Rows are points. Each table stands for the endless flat space through its points: a line for two points, a plane for three, and so on. Write the one point that lies in both, or say that there is none.
In the rows, 128 means zero.

First (2 x 3):
[[113 121 107]
 [113 106 116]]
Second:
[[115 115 103]
 [111 117 117]]
They share: [113 116 110]

First:
[[130 126 114 160]
 [109 135 123 150]
 [135 125 109 162]]
Second, 2 rows:
[[133 119 112 134]
 [123 134 117 164]]
They share: no point

First:
[[168 156 132 150 158 134]
 [174 159 132 151 164 133]]
Second:
[[165 139 138 108 155 127]
 [155 149 134 142 139 123]
 [156 136 144 123 149 143]
 [159 149 132 137 146 126]]
They share: [156 150 132 148 146 136]

First:
[[121 139 113 127 104 133 131 146]
 [ 97 131 125  99 104 117 147 150]]
Second:
[[107 140 114 113 100 129 131 143]
 [115 136 110 141  92 129 147 167]]
They share: no point

First (2 x 9):
[[144 106 132 135 111 135 124 133 109]
 [154 116 128 129 103 149 118 127 101]]
Second (4 x 9):
[[108 100 115 128 127 111 132 112 133]
 [121  89 127 125 111 120 135 124 131]
 [155 117 163 143 113 150 147 130  93]
 [160 110 139 152 117 135 114 154  95]]
They share: [139 101 134 138 115 128 127 136 113]

First:
[[118 195 116  94 172 142 140 143 149 111 158]
 [138 163 151  89 145 105 140 162 138  95 166]
 [103 174 113 106 160 151 137 134 158 114 137]
 [111 164 113  90 166 153 137 136 148 116 157]]
Second:
[[131 170 114  79 144 142 126 139 160 104 168]
 [144 166 161  99 153 144 156 150 126 106 134]
 [125 158 136 107 150 130 138 141 148 108 136]
 [129 166 130  76 139 142 139 151 141 103 154]]
They share: no point

First (2 x 12):
[[123 107 122 133  91 135 142 170 131 100 160 109]
 [118 122 127 128 116 115 112 135  96 100 140 104]]
Second (3 x 12):
[[133 112 111 136 113 125 141 138 102 101 150 123]
 [143 110 101 136 118 127 153 133  95 104 151 135]
 [108 110 131 166 103 117 118 128 125  79 151 100]]
They share: [120 116 125 130 106 123 124 149 110 100 148 106]

First (3 x 14):
[[101  95 102 101 104 130 128  97 128 149 107 114 142 148]
 [115  97 102 109 112 131 127  94 137 152 113 131 146 157]
 [135 101 104 124 125 135 126  93 148 157 119 153 153 169]]
Second:
[[121 115 117  98 135 161 135 129 138 165 116 140 148 158]
 [117  99 101 146 111 125 127 101 126 141  80  96 148 138]
 [107 104 111 108 123 136 130  96 121 179  95 125 168 157]
 [109 100 109 118 123 126 124  88 125 169  89 115 164 155]]
They share: no point

First (4 x 18):
[[119 161  91 124 123 107 131  84 143 141 141 155  86 147 121 140 130 113]
 [ 94 156 112 132 117  87 154  84 121 140 135 133  90 132 130 168 140 125]
 [127 159  91 135 124 120 116 100 155 146 151 171  89 151 117 119 126 109]
 [103 160  98 113 124  86 152  67 125 139 134 134  93 139 127 168 143 130]]
Second, 4 rows:
[[ 84 178 108 138 123  75 146  98 139 174 167 177 108 156 116 144 132 133]
 [102 137  88 140 113 116 126 104 120 132 154 142  96 131 158 136 135 162]
 [129 124 122 145 124 130 120 109 138 125 134 131  99 119 126 135 155 123]
 [106 168 127 120 118  95 129 126 146 167 136 165  91 158  97 133 139 122]]
They share: [104 152 112 142 123 101 134 102 137 150 153 155 104 138 124 140 142 131]

First:
[[111 117 151 135  93 126 145 166 124 144 139 130 112 152 115 117 107 102
  159 139]
 [123 132 133 111 102 102 142 133 109 153 136 157 100 131 103 132  95 129
  132  97]
 [116 142 118 116  93 107 134 129 114 159 125 154  83 129  86 148  84 135
  129  90]]
Second (3 x 20):
[[138 128 159 131 118 102 155 143 114 155 145 149  98 127  95 127 108 105
  133  89]
 [145 127 176 148 131 106 166 135 115 153 158 149  98 128  86 125 112  85
  121  80]
 [124 128 135 107 100 100 141 145 110 153 133 153 104 131 111 127 100 131
  143 105]]
They share: [124 127 140 112 104 103 145 138 109 150 140 155 107 134 110 125 100 124
 136 104]
